Each row is a point. Any point is a mix of the corners, with weights that add up to 1. It lies inside the corners' shape when no weight is negative. Is each point inside? If not, which corners have a negative weight?

Corners:
(1): [ 2.4 -3.8]
(2): [-0.9 -5.1]
(3): [-2.2  6.3]
Points:
[-2.0  5.5] -> inside
[-1.9  7.6] -> outside (2)
[ 0.2 -8.2] -> outside (3)
[ 1.5 -2.1] -> inside
[-2.0 -4.4] -> outside (1)
[ 0.5 -6.1] -> outside (3)
[-0.9  6.8] -> outside (2)

Corners:
(1): [-1.2  5.2 -2.3 -6.9 -9.6 -7.5]
(2): [-4.0  7.3 -1.7  0.0 -3.2 -3.6]
(3): [ 3.0  8.0 -2.8 -1.5 -4.6  7.4]
(4): [ 4.6  2.5 -4.0  1.2 -2.3 -5.9]
(5): [ -6.5 -10.6  -6.9   0.5   5.7   4.9]
(6): [-1.0 -8.3  0.7 -3.0  9.2  6.7]
(7): [ 1.0  2.2 -7.3 -5.9  5.5 -4.6]
Points:
[-2.0 -2.9 -1.4 -1.1  2.2  3.7] -> outside (7)
[-0.7  0.2 -1.3 -1.6 -3.1  0.4] -> outside (7)
[ 1.0  5.7 -0.9 -4.2 -4.2 -7.6] -> outside (3, 5)
[-1.1  2.5 -1.4 -1.8  0.7 -0.3] -> outside (5)
[ 0.5  5.4 -2.9 -1.6 -2.3  2.8] -> inside
[ 2.7  3.9 -6.0 -0.1  0.7 -1.9] -> outside (1, 6)
[ 4.0  4.5 -2.5 -3.4 -0.8  1.0] -> outside (2, 5)

Corners:
(1): [-1.7  1.7  4.5 11.0 -5.1  3.1  9.0 -6.9 -7.4  2.1  0.4]
(2): [-2.7  4.1 -7.5  5.8 -6.5  0.2 -3.4 -7.9 -0.5 -3.4  1.5]
(3): [-0.6  2.1 -5.5  4.7 -6.1  3.9 -4.9 -0.2 -6.0 -2.9 -5.9]
(4): [-1.4 -3.9 -1.2  1.5  5.2  1.6  4.1  5.4 -2.0 -1.4 -1.5]
(5): [-1.1  4.4  0.9 -0.5 -2.0 -0.8 -3.5  5.6  6.4  0.4  2.0]
(6): [  9.2  -6.0   2.2   6.6   2.4 -11.0  -6.4   0.7  -3.1  -6.7   6.7]
(7): [-5.0 -6.0  3.9 11.4 -0.7 -1.5  1.9  3.7 -1.9  5.7 -1.2]
(8): [ 1.9  0.8 -1.8 -3.5 -0.7 -4.4  5.9  7.3  5.7  1.8 -2.8]
(9): [ -2.1   2.9   2.5  -1.2  -0.4 -10.7  -0.5   3.4  -5.6   0.7   2.5]
(10): [ 3.0 -1.8 -1.5 -2.0 -4.3  0.2 -3.1 -4.5  1.2 -1.4 -7.5]
(11): [ 6.3 -6.4 -6.6  1.9  0.7  4.5 -2.9  4.8  3.7  6.1  3.3]
(12): [-3.0  7.8 -8.7  7.3  6.4  3.4 -6.5  1.2 -6.5  4.7 -6.8]
Points:
[-0.7 -2.5 -7.4  7.6 -3.0  7.6 -3.9 -3.0 -7.2  2.6 -3.6] -> outside (5, 6, 8)
[-0.3 -1.5  1.2  4.6 -2.2 -2.6 -1.3 -0.9 -3.7 -1.0  1.3] -> outside (8, 12)
[ 1.1  0.2 -1.1  3.5 -0.6 -2.0 -0.6  1.4 -1.7  0.4 -0.1] -> inside
[ 0.9 -0.5 -5.7  4.0 -0.4 -0.8 -8.6 -0.4 -2.2 -1.3  0.3] -> outside (1, 8)
[ 0.3  1.5 -3.9  5.8 -0.5  1.9 -2.9  0.3 -1.2  2.3 -1.9] -> outside (4, 9)

Corners:
(1): [ 2.8 -2.7 -1.9  4.3  5.9 -9.9 -3.1  1.8  6.9 -5.7 -4.8  2.6 -1.1 -2.1
 -2.7 -5.0 -1.8  3.2]
(2): [ 8.3 -2.7 -6.3 -2.1 -6.2  3.3  3.1  0.0  5.4  6.1  0.9 -3.7 -2.4 -0.7
  1.5 -1.5  3.1  0.2]
(3): [-3.2 -0.2  1.6 -4.5  0.8  6.6  1.7 -5.5 -4.6  5.1  1.8  1.6 -3.9  6.7
  4.0 -4.3  4.1 -5.0]
(4): [-2.3 -3.7 -5.5  1.5  0.9 -8.2 -1.1  4.9  4.4 -4.9  3.5  4.1  1.0 -5.1
 -8.4  5.6 -3.1 -2.3]
(5): [ 0.6  3.5  2.0  7.6 -1.0  4.7  0.6  3.7 -0.3  7.6 -0.8  1.1  6.4 -1.0
  2.1 -2.6  7.4 -3.6]
(6): [ 0.1  1.8  0.0 -3.5 -5.5  4.9 -2.0  5.3 -3.8 -1.1 -0.6 -1.9 -6.2 -1.1
  5.5 -5.0  0.0  4.2]
(7): [ 2.4 -8.7 -0.1  0.5 -2.9  6.6 -1.6  0.8 -7.1  0.7  2.8 -6.2  1.0  0.0
  6.2  2.0  2.3  8.7]
(8): [-0.6 -2.3 -2.1  5.7 -1.9  0.6 -3.8  3.7 -4.1  8.9 -4.8  5.5 -1.1  3.1
  4.5  1.8  0.8 -6.7]
(9): [-1.2  2.3  1.5  9.8 -2.4 -0.5  3.6  1.7 -6.3  6.4 -1.9 -7.5 -2.1  8.3
  1.3 -1.4  0.5 -0.7]
(10): [  8.3   3.0   1.4   4.7  -1.0  -5.6  -8.2  -2.0  -0.4  -3.6  -0.3   2.2
  -0.8  -8.1 -11.1   4.5  -3.3  -0.6]
(11): [ 0.5 -2.4  5.5  6.2  3.4 -3.3 -2.9  1.6  7.5 -6.2 -4.5 -1.7 -0.9 -9.0
 -4.7  1.4 -5.4 -7.1]
(12): [-0.2  1.0 -4.4  6.0 -2.8  4.5 -6.0  2.4 -2.4  2.0 -5.1 -6.3  0.8  7.9
 -1.2 -0.3  6.0 -9.5]
(13): [  0.7  -2.7  -6.6   6.7   2.0  -1.8  -4.1  -0.8   0.7  -4.3   0.8  -0.1
  -0.2 -12.2  -5.3  -6.3  -6.0  -1.0]
(14): [ 1.5  0.4 -2.2  7.7  4.7 -3.2 -7.5  2.6 10.5 -7.6  3.4  2.9 -5.9 -3.9
 -2.6  3.2 -7.3  4.7]
(15): [ 3.3  3.2 -4.8 -1.0  2.5  1.8  7.5 -2.5 -6.2 -2.3 -1.0 -2.6 -0.7 -2.4
  9.9  3.8  1.8  3.0]
(16): [  5.9   0.2  -0.3  -0.3   9.9   1.3  -4.7   4.0   4.5  -3.0  -1.6   2.1
   1.5  -5.3  -8.9   0.6 -13.5   1.0]
(17): [-3.6  4.1 -4.0 -1.0  4.6 -5.7 -7.1 -0.7  6.2  1.4 -5.8 -3.9  1.3 -8.7
 -5.1  4.3 -5.5  3.5]
(18): [ -2.8  -1.1  -3.6   5.6   2.6  -1.5  -2.8   0.5   5.9  -5.3  -8.6   1.8
  -6.0  -9.8 -12.4   4.4  -1.8   2.7]
(19): [ 2.9 -0.3  0.7  4.8  4.2  0.2 -1.6  5.9 -5.2  7.2  1.8 -2.8 -6.1  2.9
  0.8 -1.5  7.3 -7.1]
Points:
[ 1.2  0.7 -2.3  2.7  1.1 -2.2 -2.8  1.0  3.4 -1.2 -2.2  1.6 -2.4 -4.7
 -2.4  0.4  0.8 -4.5] -> outside (7, 9, 16)
[ 1.6 -6.8 -2.7  0.4  2.8 -0.9 -7.1  5.4  6.7 -5.4 -0.3  4.5 -4.3 -3.8
 -6.0 -2.5 -5.1 -2.7] -> outside (5, 9, 10, 15, 17)
[ 1.7 -1.0 -2.0  2.0  1.2 -1.3 -1.6  1.6  1.1 -0.9 -0.1 -1.6 -2.6 -1.7
 -2.2  0.0 -0.4 -0.6] -> outside (5, 8)
[ 3.9  1.0  1.4  2.9  3.1 -4.5  2.9  2.0  4.4 -2.9 -1.3  4.4 -6.5 -1.5
 -3.5  2.3 -3.7 -2.7] -> outside (5, 7, 12, 13, 17)
[-2.4  0.1 -0.7  7.7  6.6 -5.2 -2.5  2.6  3.6 -1.6 -4.5  2.5  0.0 -2.2
 -3.6 -0.7 -2.4 -4.0] -> outside (2, 6, 7, 10)
